Each row is a point. Each copy is the shape, with its points in the same order, stretched, turned, moved and blurred by noise. Say if it was mirrored as well.
(in the rows, 128 means zero)

Shape (8 x 2):
[[128 173]
 [ 36 152]
 [140 124]
 [142 101]
 [108 126]
 [135  97]
 [150  98]
 [114 137]]
Copy 1:
[[128 185]
 [ 63 167]
 [125 143]
 [131 134]
 [109 147]
 [129 132]
 [137 124]
 [113 163]]
Copy 1 is: only turned
Copy 2:
[[ 92 169]
 [ 37 113]
 [118 141]
 [131 129]
 [ 99 129]
 [126 123]
 [137 130]
 [ 96 140]]
Copy 2 is: only turned
Copy 3:
[[ 85  99]
 [117   7]
 [146 143]
 [171 162]
 [139 109]
 [179 158]
 [172 173]
 [130 103]]
Copy 3 is: only turned
Copy 4, 8 rows:
[[173 137]
 [ 83 208]
 [124 106]
 [102 102]
 [107 137]
 [ 97 113]
 [109  86]
 [119 130]]
Copy 4 is: only turned

Shape (8 x 3):
[[138 114 118]
 [116 136 166]
 [133 119 128]
 [116 146 117]
 [ 87  98 183]
 [158 147 157]
 [129  67  85]
 [ 99 152 160]]
Copy 1 (8 x 3):
[[144 114 133]
 [117 105  96]
 [136 111 124]
 [134 139 106]
 [149  86  61]
 [ 89 104 136]
 [195 112 139]
 [112 118  81]]
Copy 1 is: only turned
Copy 2:
[[146 128 151]
 [ 75 116 142]
 [126 127 148]
 [124 113  95]
 [ 84  73 175]
 [ 72 172 144]
 [211  89 183]
 [ 66 101 109]]
Copy 2 is: only turned
Copy 3 (8 x 3):
[[116 169 110]
 [ 98  97 149]
 [117 150 125]
 [145 127 148]
 [ 48 125 192]
 [122  96  77]
 [100 249 137]
 [113  79 176]]
Copy 3 is: only turned

Shape (9 x 3):
[[111 122  93]
 [132 133 132]
 [ 94  78  33]
 [154 177 145]
 [202 164 164]
 [ 61  97  70]
 [113 100 100]
 [162 189 148]
 [132 121 151]]
Copy 1:
[[147  76 115]
 [129 120 121]
 [177   7 156]
 [ 81 128  89]
 [ 60 150 140]
 [196  53  97]
 [167  85 139]
 [ 61 126  81]
 [145 148 131]]
Copy 1 is: mirrored
Copy 2, 9 rows:
[[167 153 131]
 [124 141 135]
 [239 168 154]
 [ 77 167 107]
 [ 45 158 150]
 [221 140 125]
 [170 136 152]
 [ 69 168 111]
 [109 120 137]]
Copy 2 is: only turned

Shape (10 x 4):
[[104 133 151 118]
 [159 184  69  72]
 [180 140 138 145]
 [102 206 121 190]
 [133 153 112 118]
 [ 83 118 104 101]
 [138 130 109 197]
 [148 149 105 167]
 [145 121  99 157]
 [131  61 132 127]]
Copy 1 (10 x 4):
[[125 158 162 135]
 [191 195  71  73]
 [159 110 141 106]
 [ 75 111  94  48]
 [145 152 112 105]
 [121 178 109 146]
 [ 93  65  88 101]
 [120  98  89  91]
 [124  95  88 117]
 [132 118 145 188]]
Copy 1 is: mirrored
Copy 2:
[[134 136  65 130]
 [ 63 197 184  94]
 [100 101 171 143]
 [155 249 127 188]
 [114 164 134 121]
 [159 167  83  92]
 [180 156 183 148]
 [143 164 182 140]
 [157 140 181 119]
 [164  60 122  89]]
Copy 2 is: only turned
Copy 3:
[[128 128  72 119]
 [225 173 111 145]
 [144 119 146 171]
 [232  14  88 145]
 [173 125 110 132]
 [141 144  96  73]
 [155  44 174 120]
 [174  75 157 137]
 [150  93 173 116]
 [ 63 150 162  90]]
Copy 3 is: only turned

Shape:
[[136 144  61 141  89 221]
 [110 150 189 172 176 196]
 [142 106  64 172 120 142]
 [ 88  90  94  58 177 101]
 [133 108 183 120 176 113]
 [ 61 220  79 131 193 171]
 [185 204  99  70  98 217]
 [206 136 176 111 158 127]
 [ 55 143 155  95 140 101]]
Copy 1:
[[101  82  82 141 173 162]
 [117  43 181 126 201  92]
 [159 142  76 127 137 114]
 [118 161 123  49  60 126]
 [132 125 160 108 120  56]
 [133  86 159 101 173 193]
 [ 49  65 119 195 169 167]
 [110  96 167 173 124  64]
 [106 140 161  88 159  93]]
Copy 1 is: only turned
Copy 2:
[[ 87 224 131 131 113 154]
 [ 85 147 116 173 176  93]
 [130 215 120 100 147 119]
 [169 114 166 109  83  32]
 [137 115 166 133 168  81]
 [115 153  69 119  93  88]
 [ 96 144 150 182 102 207]
 [151 125 154 168 164 160]
 [108 109 128  65 133  78]]
Copy 2 is: only turned

Shape:
[[163 142 151  94 151 174 195 145]
 [153 119 143 139 143  94 115 132]
 [ 88 106 134 142 158  87  55  83]
 [183  87  80 162 133 129 101 140]
 [144 123 150 165 116 135 120 174]
 [ 82 103 168 145  65  58 153 162]
 [138 124 133 102 178 171 173 116]
 [114  90 167 172 153 114 149 123]
 [163 172 120  82  58 119 135 115]
 [ 88  93 188 110 133  92 113 177]
 [106 107 114 134 104 133 128 114]
 [147 149 180 100 142 147 116  69]
 [157  92 212 110 129 137 148  56]
 [130 100 147 118 109 120 127 169]]
Copy 1 (14 x 8):
[[117 122  76 111 140 114 169 113]
 [107 131 119 132 126 110 107 123]
 [106 119 113 130 118 111  47 181]
 [ 44 159 135 139 108 167 135  98]
 [104 129 154 111 149 131 143 111]
 [178 109 185 115 118  85 156 170]
 [107 124  64 121 144 123 126 135]
 [100 131 126 125 162  76 105 139]
 [159  65 128 151  63 154 184 144]
 [159 136 144  67 138  86 120 147]
 [ 96 117 125 134 124 150 159 159]
 [124  64  70 126 115  99 104 139]
 [111  71  97 118  95  50 153 145]
 [116 130 147  97 112 135 163 129]]
Copy 1 is: mirrored
Copy 2 (14 x 8):
[[121 105  47  65 123 117 141  91]
 [149 141 141 159 162 119 107  94]
 [172 130 219 198 180 166 125 141]
 [146  90 145 140 115 113  47  96]
 [147 158 132 146 112  94  97 115]
 [ 95 193 189 149 147 106 157  87]
 [142  89  80  86 130 153 144  98]
 [153 142 142 173 127 132 152  85]
 [ 63 110  97  85 182  90 103 145]
 [173 181 210 135 140 115 166  96]
 [112 106 160 121 129 136 119 130]
 [138  99 100 142 187 114 161 152]
 [134  80 111 152 175  84 204 115]
 [141 142 163 111 124 100 124 101]]
Copy 2 is: mirrored
Copy 3, 14 rows:
[[126 120 169 131 113  98 129  77]
 [118  80 117 105 128 109 137 154]
 [108  66 113 129 132 165  90 176]
 [130 153 144 103 125  78 110 188]
 [117 101 126 146 144 107 168 161]
 [ 92  55  30 188 161 115 174 156]
 [135 115 173 134 113 115  93  96]
 [117  55 116 160 167 112 131 147]
 [105 173 109  90 104 133 122 105]
 [ 72  29  90 192 132 125 168 152]
 [115 137 109 151 131 134 104 153]
 [103 101 169 100 139 168  90  83]
 [ 69  75 149 121 176 144  87  80]
 [ 89  97 109 160 126 107 154 154]]
Copy 3 is: only turned
Copy 4:
[[135 123  59  84 117  63 144  76]
 [ 89 113 122 153  90 155 114 141]
 [ 59 128 211 172 106 211 177 197]
 [170  68 117 121 140 179 104 161]
 [112 103 155 137 118 131  83  97]
 [ 42 150 194 236 132 112  52 151]
 [138 111  84 108 130 104 185 109]
 [115 102 150 210 108 148 129 136]
 [110 186 144  52 127  71  82 135]
 [  7 108 183 192  85 145 120 129]
 [131 128 180 135 161 125 129 161]
 [114 165 157  78  71  98 181 139]
 [145 133 159 127  43  83 171 173]
 [ 85 103 156 141 115 122 101 127]]
Copy 4 is: only turned

Shape (14 x 9):
[[108  91 111 124  54 149 136 108 106]
 [167 170 154 117 128 128 153 102 142]
 [ 91 109 135 105 110 129 147 204 146]
 [ 97  91  83  89  98 136 165 149 102]
 [122 147 159 118 143 124 123 138 125]
 [125 158 166 121 139 100 149 101 101]
 [143  53 110  88  97 153 162 122  99]
 [142 151 129 143 158  97 131 119 156]
 [106 175 137 152 153 136 145 113 125]
 [115 107 154 149 125 129 133 109 128]
 [117  84 109  96  88 191 166 122  97]
 [151 150 145 150 105 113 147 111 108]
 [162 149 140 151 151 120 127 150 106]
 [150 153 140 120 136 112  84 118 124]]
Copy 1:
[[ 81 180 159  97 145  61 100 129 100]
 [150 165 125 124 158 135 174 145 162]
 [151 123 156  64 130 132  68 128  91]
 [107 141 169 121 121  75  95 165  87]
 [137 131 130 133 135 146 122 111 143]
 [112 146 121 169 170 137 140 109 139]
 [112 176 173 130 137   7 148 138 113]
 [151 103  97 115 130 164 181 122 141]
 [139 121  82 133 155 161 130 135 162]
 [114 140 101 104 147  98 136 101 132]
 [117 175 154 117 142  28 112 160 126]
 [ 94 152 130 127 180 133 155 112 159]
 [121  91 129 140 151 156 163 120 171]
 [118 133 134 151 100 162 155 117 148]]
Copy 1 is: mirrored
Copy 2, 14 rows:
[[ 90 122 130 179  96 107  85  98 138]
 [119 154  99 126 125 174 166 136 163]
 [144 131 124 139 110  48 153 126 129]
 [119 131 157 138  94  74 126  96  96]
 [153 138 108 121 131 129 149 126 153]
 [149 120  89 106 117 173 141 120 134]
 [ 85 152 152 115  97  86  92  59 112]
 [126 159 102 119 148 151 132 170 133]
 [152 127 119 137 111 168 147 159 166]
 [121 134 114 130 107 132  98 123 161]
 [106 141 162 153  77 104 113  61 144]
 [ 98 109 103 130 125 166 138 125 152]
 [115 115 126 104 158 152 150 123 147]
 [143 139 123 126 165 148 129 128 145]]
Copy 2 is: mirrored
Copy 3 (14 x 9):
[[115 107 108 107 162  75 207 157 132]
 [113 141 152 115 115 117  89 115 147]
 [157 138 159  66 174 145 134 146  41]
 [135 168 120  84 151 110 161 164  95]
 [126 125 160 120 134 142 132 136 105]
 [100 130 148 116  97 143 143 139 149]
 [151 149  83 139 121  79 160 168 137]
 [110 144 141 126 127 142  84  96 123]
 [109 145 160 109 128 128 139  77 125]
 [127 100 119 143 128 115 168 109 138]
 [150 147 107 119 137  59 186 144 123]
 [ 83 117 131 120 110 109 130 116 126]
 [ 93 134 146 149  99 129  87  99  88]
 [ 98 116 154 152 150 138 118 145 112]]
Copy 3 is: only turned

Shape:
[[126 103 104 147 110 172 117 142 146 110 137]
 [156 102  98 113 115 126 177  97 111 109 122]
 [156 156 204  90 119 101 124 147 165 108 129]
 [139 118 119 162 115 122 131 139 115 120 121]
 [145 125 126 142 116 139 118  97 110 146 130]
 [144 125 105 128 144 104 143 102 117 111 156]
 [123 122 111 163 170 159 119 103 118 146 125]
 [121 105 115 160 141 118 151  95 113 111 120]
 [160 101 113 158 122 197 143 143 132 107 185]
 [139 105 107 118 124 110 116 103 120 114 157]
 [118 109 113   7 126 104 147 114 131 134 121]
 [123 191 141 156 114 112 120 100 131 121 142]
 [150 119 106 158 149 101 138  99 160 116 121]
 [ 92 106 105 164 118 105 134 128 113 112 174]
 [112 110 109 158 126 147 155 165 147 110 143]
 [163 105 118 162 127 114 124 112 144 191 168]
 [167 134 121  88 117 103 125 153 119 129 146]]
Copy 1:
[[116 162 105 120 103 127 138 149 114 124 140]
 [ 50 158  96 184 155  87 154 119 103 108 163]
 [174 152 130 161 160 232 145 183 175 104 148]
 [133 128 110 159 102 111 127 132 129 131 113]
 [ 98 145 113 162 122 102 125 119 132 172 133]
 [ 93 120  90 175 116 114 140 113 140 135 160]
 [ 96 129  96 139  95 109  84 112 118 148 109]
 [ 82 123 102 173  89 106 118 103 113 122 125]
 [107 218  62 118  99 121 121  95 131 114 166]
 [ 88 128  99 155 120 120 161 124 137 151 148]
 [ 47  98 139 146 225 136 200 160 110  98 157]
 [172 112 142 171  97 148 112 135 149 203 174]
 [ 96 122 104 169 106 127 129 167 145 114 138]
 [127 111 113 150  50 106 136  83 140 142 132]
 [129 147 106 131  95 121 121 127 120  82 127]
 [ 91 140 114 146 108  77 120 133 187 137  99]
 [129 123 106 156 168 124 167 160 154 121 147]]
Copy 1 is: mirrored
Copy 2 (17 x 11):
[[153 130 122 144 156  98 121 152  91 188 131]
 [145 169  94  86 130 110 164 127 170 145 145]
 [ 54  64  99 108  71 160  96 104 111 110 179]
 [147 122 139 124 121 129 126 175 139 165 138]
 [159 163 128 126 107 145 112 129 123 146 117]
 [116 173 118 112 139 136 146 143 136 128 155]
 [163 154 131 144 120 161 151 147  82 150 120]
 [143 148 139  93 117 131 163 153 124 145 134]
 [113 172  79 145 141 106 142 164  92 227 120]
 [121 184 139 124 143 123 124 136 133 135 150]
 [ 87 135  78 115 152 111 142  61 158  42 155]
 [143 133 122 100 127 172  73 149  99 131 137]
 [138 138 155 101 135 148 149 134 129 150 182]
 [ 94 159 156 121 162 112 128 180 119 145 108]
 [108  96 114 130 161 109 142 170 109 182 129]
 [ 97 162 170 154 113 181 114 121 154 168 115]
 [100 137 101 138 137 128 104 133 165 113 170]]
Copy 2 is: mirrored
Copy 3, 17 rows:
[[ 60 137 115 137 136 159 100 131 110 135 131]
 [ 95 187  94 142 111 106  94  87  85 110 142]
 [187 115  93 132 151 112 145 171 129 145  84]
 [ 90 129 122 136  95 132 111 136 104 101 115]
 [121 135 140 153 103 148 111 119 129 116 138]
 [121 169 121 131 100 113  77 118 112 144 135]
 [ 91 102 169 147  99 135  97 112 114 144 138]
 [102 127 110 131  79 122  85 104  82 123 142]
 [ 52 171 137 180 123 168  82 146  93 155 127]
 [117 166 108 134 110 133  78 113 138 140 133]
 [174 178  84 114 193  97  97  56 163 141  95]
 [158 120 137 110 117 144  99 171  99 126 154]
 [ 94 137 120 113  77 110 119 124  93 146 148]
 [109 140 117 113  91 162  62 125 104 136 111]
 [ 70 131 123 123 121 144 101 137  78 136  99]
 [116 149 182 149  65 170 144 122 141 150  96]
 [135 175 123 140 143 111 110 135 157 119  88]]
Copy 3 is: only turned

Shape:
[[ 96 101 134 121 166 117  61 162 137 127 226 225]
 [157 138 214  80 152 196 157 158 135 106 157 100]
 [132 150 132 149 126 109 100  84 140 121 119 187]
 [147 114 147 103 121 159  75 193  97 117 164 116]
 [106 134 162 155 117 131 108 133 181 126 118 122]
 [ 87 157  86 179 149 164 165  58 157 129 125 108]
 [145 143 118 170 158 145 146  95 149 198 141 135]
 [ 99  80 166 109 109 105  88 117 121 115 167 189]
 [115 106 153  97 174 101  86 159 154 124 162 169]
 [104 190 119 157 119 103 164 125 143 146 154 132]
 [167 139 139  33 136 194 109 177 167 124 173 126]
 [128 113  93 179 131 130 159 122 177 144 138 144]
 [134 122  95 162 134 104 173 104 146 126 139 150]
 [ 72 153 145 187  69 147 179  98 148 153  87 175]
 [152 147 149  80 187 199 142 192 127 111 117 126]
 [170 155 189 121 125 196 122 177 149  82 162 144]]
Copy 1, 16 rows:
[[148 222 129  96  88 203 114  81  43 202 118 120]
 [175 127 178 118 206 151  77 124 203 118 134  42]
 [ 87 133 102 142  95  84  89 127  80 171 156 162]
 [168 136 145 106 181 209  71  76 116 131  64 107]
 [108  95 160 113  81  84 116 127 117 143  86 118]
 [115  82 123 179  36  68 125 104 172 150 184 145]
 [186  99 105 116  77  72 134 116 123 174 182 130]
 [ 91 180 131  81 125 149 127 103  97 150 137 139]
 [127 180 125 118 122 146 145 117  79 160  91  98]
 [ 99  93 173 149 109  75 122 104 111 168 174 146]
 [175 122 146 132 195 216  74 121 154 183  74  13]
 [153 110 139 127  58 112 142 158 112 170 154 183]
 [127 131 128 152  99 105 148 153 116 159 180 201]
 [ 72  60 173 100  55  56  86 128 107 134 248 151]
 [175 125 140 164 182 186  62 122 145 112 137  47]
 [171 129 186 124 177 177  17 139 153 150 112  96]]
Copy 1 is: only turned
Copy 2:
[[154 127 195 207 178  54 128  70 101  47  85  78]
 [157  93  45 120  76  57 156 137 135 117 108 101]
 [125 156 150 135 115 119 160 118 127 123  73 125]
 [ 94 134 110 171 137  32 127 109 146 103 141  96]
 [135 172 101 100 172 109 170 121 116 108 136 114]
 [126  92 139  52 128 190 167 166 135 183 142  67]
 [112 101 131  89 108 147 163 112  94 122 135 117]
 [171 165 168 137 163  74 102 126  96  96  97 115]
 [149 138 122 156 176  84 113 109 103  58  78 122]
 [138 140 123 145 126 159 165 102 142 131 157 106]
 [112  96  73 167 107  37 137  51 143 148 103  58]
 [137 125 149  65 138 152 142  92 131 124 143  76]
 [144 121 146  77 110 166 123 117 141 126 123  87]
 [169 137 165  75 130 136 190 102 146 164 150 146]
 [118  55  67 133  92  57 151 111 179 117  78 119]
 [127 126  82 155  76  29 194  78 168 108 103  72]]
Copy 2 is: only turned
Copy 3 (16 x 12):
[[ 25 205 149 126  79 132 192 173 140 192  54 127]
 [133 100 174 180 146 122 119 155 236 122  97 205]
 [ 75 128 139 113  80  97 104  94  73 127  67 130]
 [111 124 126 144 147 163 186 150 157 173 130 189]
 [ 83 133 141 153 148 132  91 160 100 131 112 134]
 [155 159 116 117 122 168  74  93  89  87  45  84]
 [ 95 116 111  67 122 145 111 126 143  84  60  89]
 [ 91 161 168 121  66 110 142 189 107 170  70 170]
 [ 59 184 152 129 104 109 131 164 161 166 120 146]
 [ 89 119 128 150  67 153 122 127 131  68  94  75]
 [ 97  91  78 155 130 146 105 133 229 205  97 199]
 [108 169  77 113 118 128 107 136 122  85  67  99]
 [129 165 100 114  75 106 117 125 125  71  71  94]
 [ 87 125 159 123  87 176  70 141  56  30  49 146]
 [112 143 136 152 160 158 117  98 226 119 128 211]
 [ 94  92 152 201 155 116 133 117 179 131  79 197]]
Copy 3 is: mirrored
Copy 4:
[[128  65 214 198 133 183  83 122 169 227 154 181]
 [103 101 162  86  97 154  63 186  96  47 212  86]
 [141 173 177 151 125 145 103  65 176 143 142 115]
 [164  53 152 121 164 173  90 173 124 143 169 126]
 [163 190 151 155 140 121 114 143 118 103 171 135]
 [ 92 194 158 130  98  48 171 141 168 118 124 106]
 [ 88 133 167 146 139  75 148  90 109 120 152 113]
 [181 106 169 186 104 171  67  94 175 157 125 169]
 [131 109 172 149 122 194 116 122 123 159 177 194]
 [ 67 178 139 134 154 109 115 123 126 128 103  98]
 [ 96  40 128 118 133 195  90 185 145  85 249 123]
 [113 158 134 124 127  60 112 128 123 154 162 170]
 [ 95 153 147 104 117  83 107  99 141 157 135 150]
 [176 225 114 180  94  63  98  99 134 123  98  67]
 [115  86 142  72 102 165 128 181  87 125 226  89]
 [140 125 178  96 129 164  25 195 138  97 221  76]]
Copy 4 is: mirrored
